Rows are points. The points of each table are mixes of a few directions, plus a little noise. Count the directions of each table, and those that both share. Where both have some left over, give the other angles between the two spaces (their principal angles), to ten degrees, smallest first.

First (7 x 2):
[[-0.18 -0.80]
 [ 0.15  0.64]
 [-0.08 -0.36]
 [-0.68 -2.96]
 [ 0.39  1.72]
 [-0.59 -2.58]
 [ 0.99  4.33]]
Second (6 x 2):
[[-0.12 -0.51]
 [ 0.67  2.96]
 [-0.87 -3.79]
 [ 0.56  2.49]
 [-0.39 -1.70]
 [ 0.13  0.56]]
Directions: first 1, second 1, shared 1

First (6 x 4):
[[ 0.03  0.28  0.31  0.08]
 [ 0.49 -2.25 -3.39 -2.05]
 [ 0.10 -2.44 -2.81 -1.23]
 [ 0.47  1.24  0.30 -0.71]
 [-0.80  1.29  3.07  2.53]
 [-0.25  1.88  2.57  1.35]]
Second (7 x 4):
[[ 0.31  0.85  0.00 -0.32]
 [-0.82 -1.69  0.34  1.30]
 [ 0.66 -2.06 -2.42 -2.49]
 [ 0.31 -1.69 -1.95 -1.35]
 [-0.68  3.71  1.56  3.05]
 [ 0.34 -2.15  0.67 -1.65]
 [-0.10  3.06  1.83  1.52]]
Directions: first 2, second 3, shared 2

First (9 x 8):
[[-0.54  1.66 -2.20 -2.65 -2.37 -1.59  3.76  2.80]
 [ 0.03 -0.12  0.14  0.17  0.16  0.09 -0.24 -0.17]
 [-0.19  0.54 -0.78 -0.88 -0.80 -0.54  1.29  0.95]
 [ 0.32 -0.99  1.31  1.52  1.39  0.92 -2.22 -1.65]
 [-0.50  1.50 -1.94 -2.31 -2.13 -1.41  3.34  2.46]
 [ 0.70 -2.17  2.85  3.41  3.09  2.08 -4.88 -3.64]
 [-0.24  0.78 -1.04 -1.30 -1.12 -0.76  1.81  1.35]
 [ 0.35 -1.11  1.43  1.72  1.55  1.06 -2.48 -1.84]
 [ 0.06 -0.18  0.22  0.24  0.24  0.16 -0.40 -0.31]]
Second (8 x 8):
[[ 0.00 -0.04  0.05  0.01  0.05  0.06 -0.06 -0.07]
 [-0.43  1.44 -1.87 -2.21 -2.00 -1.36  3.15  2.35]
 [-0.42  1.24 -1.61 -1.94 -1.74 -1.19  2.79  2.07]
 [ 0.19 -0.66  0.84  0.99  0.87  0.62 -1.43 -1.05]
 [ 0.36 -1.08  1.42  1.71  1.50  1.02 -2.41 -1.82]
 [-0.55  1.70 -2.24 -2.63 -2.39 -1.63  3.81  2.82]
 [ 0.52 -1.50  2.02  2.42  2.13  1.48 -3.43 -2.57]
 [ 0.37 -1.05  1.45  1.68  1.51  1.05 -2.40 -1.77]]
Directions: first 1, second 1, shared 1

First (11 x 11):
[[ 0.12  0.08  1.19 -0.35 -0.44  0.42  0.04  1.26 -0.77 -0.79 -0.50]
 [-0.11 -0.10 -1.00  0.26  0.36 -0.39 -0.02 -1.08  0.64  0.64  0.40]
 [ 0.35  0.23  3.66 -1.07 -1.31  1.36  0.13  3.94 -2.37 -2.32 -1.53]
 [ 0.17  0.13  2.15 -0.63 -0.78  0.78  0.04  2.29 -1.37 -1.37 -0.88]
 [-0.08 -0.05 -0.73  0.20  0.21 -0.27 -0.02 -0.79  0.43  0.45  0.32]
 [ 0.30  0.20  3.29 -0.94 -1.18  1.22  0.09  3.64 -2.18 -2.10 -1.46]
 [-0.17 -0.13 -1.62  0.49  0.56 -0.64 -0.04 -1.76  1.06  1.03  0.71]
 [-0.63 -0.50 -6.90  2.02  2.46 -2.58 -0.21 -7.51  4.46  4.46  2.92]
 [ 0.14  0.13  1.95 -0.54 -0.69  0.76  0.11  2.11 -1.24 -1.24 -0.83]
 [-0.27 -0.26 -3.17  0.92  1.12 -1.18 -0.07 -3.45  2.08  2.03  1.35]
 [ 0.14  0.08  1.27 -0.40 -0.46  0.52  0.04  1.37 -0.81 -0.84 -0.54]]
Second (10 x 11):
[[ 0.22 -0.90 -1.73  1.12 -0.43  1.37  0.83 -0.01  1.35 -1.18  1.19]
 [-1.12  0.39  1.17 -0.12 -0.55 -2.28 -1.64 -0.72 -3.05  3.01 -2.49]
 [ 0.98 -0.05 -2.27 -0.08  0.36  1.35  2.66 -1.49  3.43 -0.85  5.31]
 [ 1.74 -0.41  0.89 -0.46 -0.29 -1.74 -1.30 -3.19  0.17 -2.13  0.68]
 [-0.02  1.73  2.48 -0.36  0.87  2.41 -1.93  1.11 -1.08  3.57 -3.21]
 [-0.96  1.51 -0.12 -0.36  2.16 -0.23 -1.18 -0.38  0.32  4.04 -2.05]
 [ 0.06  0.52  0.66 -1.66  0.50  0.45  2.62  3.25  1.04 -2.76  2.22]
 [-0.33 -0.58  0.44  0.36 -1.83  0.39  0.80  1.04 -1.55 -0.22  0.59]
 [ 0.20 -2.04 -1.54  1.22 -1.71  0.85  1.60  1.45  0.56 -4.25  1.45]
 [-0.70 -0.09  0.05  0.27  0.91 -2.56 -2.40 -1.06 -1.23  0.78 -3.67]]
Directions: first 1, second 6, shared 1

First (9 x 14):
[[ 1.32  2.78  0.45  0.47  0.42 -2.07  1.43  0.22 -0.54  0.53 -1.28 -0.94
   0.44  1.78]
 [-2.28 -1.19  1.09 -0.25 -1.91  0.17 -1.76  0.29  1.04 -1.20  0.87 -0.11
   0.55 -1.01]
 [ 0.58  0.40  1.87 -0.19 -1.25 -0.75  1.01  1.30 -2.39 -1.64  1.57  1.70
  -0.50 -0.52]
 [-0.75  0.61 -0.77 -0.25  0.35  0.44 -0.53 -0.27  1.84  0.60 -0.98 -0.68
   1.06  1.45]
 [-4.06 -4.17  0.27 -0.44 -2.38  2.52 -2.86 -0.84  1.77 -1.83  1.41  0.31
   0.58 -1.97]
 [ 3.46  4.19 -0.92  0.12  2.45 -0.68  4.27 -0.07 -1.97  1.06 -2.19  0.59
   0.75  4.84]
 [-0.65 -1.19  0.95  1.53 -1.00 -2.33 -1.20 -1.16 -0.25  0.09 -0.24 -2.70
  -1.00 -3.00]
 [ 0.56 -4.28 -3.52  0.35  2.65  3.58 -0.43 -2.55  0.35  1.72 -0.29  0.00
  -1.69 -2.12]
 [ 1.85  2.86  0.55 -1.37  0.68 -0.85  0.14  3.04  0.14  0.64  1.13  1.83
  -0.19  0.55]]
Second (9 x 14):
[[-0.36  4.66  1.97 -0.68 -0.95 -5.01 -3.90  3.85  4.37  1.95  0.13 -2.59
   0.64 -1.26]
 [ 0.93  0.53  0.16  0.41  0.30 -0.63  1.07 -0.23 -1.17  0.02 -0.30 -0.10
  -0.30  0.26]
 [ 3.05  2.51  0.86  1.25  0.86 -2.90  2.96 -0.16 -3.22  0.36 -0.97 -0.73
  -0.91  0.66]
 [-0.67 -1.68 -0.66 -0.15  0.01  1.86  0.16 -0.84 -0.20 -0.53  0.21  0.77
   0.08  0.13]
 [ 1.99  2.43  0.89  0.73  0.43 -2.74  1.37  0.51 -1.46  0.55 -0.63 -0.90
  -0.51  0.24]
 [ 0.84  2.26  0.89  0.18 -0.03 -2.50 -0.31  1.17  0.38  0.73 -0.26 -1.05
  -0.08 -0.19]
 [-1.31 -3.13 -1.22 -0.32 -0.02  3.46  0.19 -1.51 -0.26 -0.97  0.41  1.42
   0.17  0.20]
 [-2.49 -2.59 -0.93 -0.97 -0.61  2.95 -2.04 -0.28  2.20 -0.51  0.79  0.89
   0.69 -0.41]
 [-1.97 -5.00 -1.96 -0.45  0.02  5.52  0.50 -2.50 -0.64 -1.59  0.62  2.29
   0.23  0.38]]
Directions: first 5, second 2, shared 2

First (11 x 20):
[[-2.63 -4.69 -0.69 -1.02  1.78  1.35 -2.73  2.07  1.69 -2.40 -3.91  0.63
   0.22  5.17 -0.78  1.45  0.57  1.37 -0.96  2.55]
 [ 1.13 -1.01  0.90 -0.29 -0.69 -0.38  0.95  0.33 -0.71  0.27  0.77 -0.59
  -1.00 -1.37  1.01  1.54 -0.09 -0.58 -0.49 -0.66]
 [ 1.74  5.08 -0.03 -0.22 -1.29  0.22  0.29 -1.48  0.16  1.74  2.96 -1.48
   0.20 -1.19 -0.44 -1.47 -0.99 -0.45  2.43 -2.36]
 [ 1.14  2.93  0.81 -0.46 -1.48 -0.95  0.28 -1.66 -0.49  1.20  1.90 -1.57
   0.31 -1.30 -0.70 -0.44 -0.92 -0.71  1.19 -2.26]
 [ 1.13  2.84 -1.75  1.07  0.80  2.35  0.59  0.82  1.01  0.87  1.62  0.92
  -0.46 -0.20  1.08 -1.96  0.42  0.56  1.53  0.51]
 [-1.14  2.88 -0.87  0.40  0.17 -0.70 -0.83 -1.50  0.37  0.16 -0.14  0.21
   1.82  0.61 -1.71 -2.61 -0.37  0.46  0.90 -0.14]
 [-1.27 -4.67 -0.60  1.84  1.78 -0.33  1.78  1.62 -0.99 -1.27 -2.18  3.22
  -0.55 -1.36  1.92  0.39  1.89  0.34 -3.16  3.19]
 [ 1.12  2.52 -0.72  1.18  0.12  0.53  1.41 -0.24 -0.21  1.02  1.72  0.81
  -0.13 -2.02  0.93 -1.59  0.23 -0.07  0.67 -0.20]
 [-3.55 -1.54 -0.11 -0.22  0.62 -2.60 -1.85 -1.41 -0.14 -1.63 -3.40  0.67
   2.47  2.19 -2.90 -1.20 -0.10  0.63 -1.31  1.04]
 [ 2.75  2.09  2.04 -0.83 -2.43 -1.01  1.30 -1.25 -1.15  1.62  3.13 -2.62
  -1.04 -3.01  0.44  1.55 -1.11 -1.59  1.02 -3.27]
 [-0.49 -6.40  0.98 -1.38  0.66  1.21 -1.00  2.75  0.54 -1.84 -2.34 -0.23
  -1.74  2.67  1.15  4.23  0.54  0.27 -1.71  1.43]]
Second (11 x 20):
[[-1.44  3.10 -2.21  1.46 -2.29 -3.41 -1.53 -2.12  2.21  2.67 -1.47  0.04
   2.81  4.86 -1.57 -1.04  0.23 -0.62  1.82 -0.82]
 [-0.50 -0.31  0.71 -0.05  2.30  1.18  1.20  0.03 -1.97 -2.06  0.49  1.20
  -0.21 -4.27 -0.22 -2.15 -0.02  0.87 -1.57  1.31]
 [-1.77  1.33 -0.15  0.88  2.53  0.00  1.07 -1.23 -2.08 -1.92 -0.13  2.11
   1.34 -4.36 -1.36 -4.34  0.11  1.11 -1.56  1.68]
 [-1.15  0.73  0.03  0.55  1.90  0.12  0.87 -0.75 -1.58 -1.46 -0.01  1.50
   0.80 -3.32 -0.90 -2.96  0.06  0.83 -1.23  1.17]
 [ 2.63 -3.04  1.40 -1.73 -1.11  2.01 -0.24  2.48  0.74  0.33  1.00 -2.17
  -2.98  1.41  2.26  4.89 -0.25 -0.75  0.46 -1.17]
 [ 0.63  0.61 -1.18  0.10 -3.44 -1.92 -1.79 -0.14  3.05  3.12 -0.73 -1.75
   0.45  6.48  0.24  3.12  0.06 -1.36  2.37 -1.91]
 [-1.32  1.32 -0.44  0.76  1.10 -0.63  0.38 -1.12 -0.91 -0.69 -0.37  1.30
   1.27 -1.74 -1.09 -2.78  0.10  0.57 -0.63  0.84]
 [ 0.27 -0.47  0.33 -0.25  0.25  0.46  0.19  0.32 -0.24 -0.30  0.21 -0.10
  -0.47 -0.55  0.31  0.29 -0.04  0.03 -0.19  0.04]
 [ 0.44  0.42 -0.74  0.03 -2.20 -1.27 -1.19 -0.11  1.96  2.03 -0.47 -1.16
   0.26  4.20  0.12  1.99  0.00 -0.85  1.51 -1.20]
 [ 2.56 -3.09  1.48 -1.71 -1.02  2.06 -0.13  2.44  0.62  0.19  1.01 -2.00
  -2.93  1.09  2.20  4.75 -0.27 -0.67  0.39 -1.04]
 [-0.28 -0.49  0.75 -0.14  2.03  1.25  1.11  0.21 -1.77 -1.91  0.47  0.97
  -0.40 -3.90 -0.06 -1.66 -0.05  0.77 -1.43  1.16]]
Directions: first 4, second 2, shared 1; angles 50
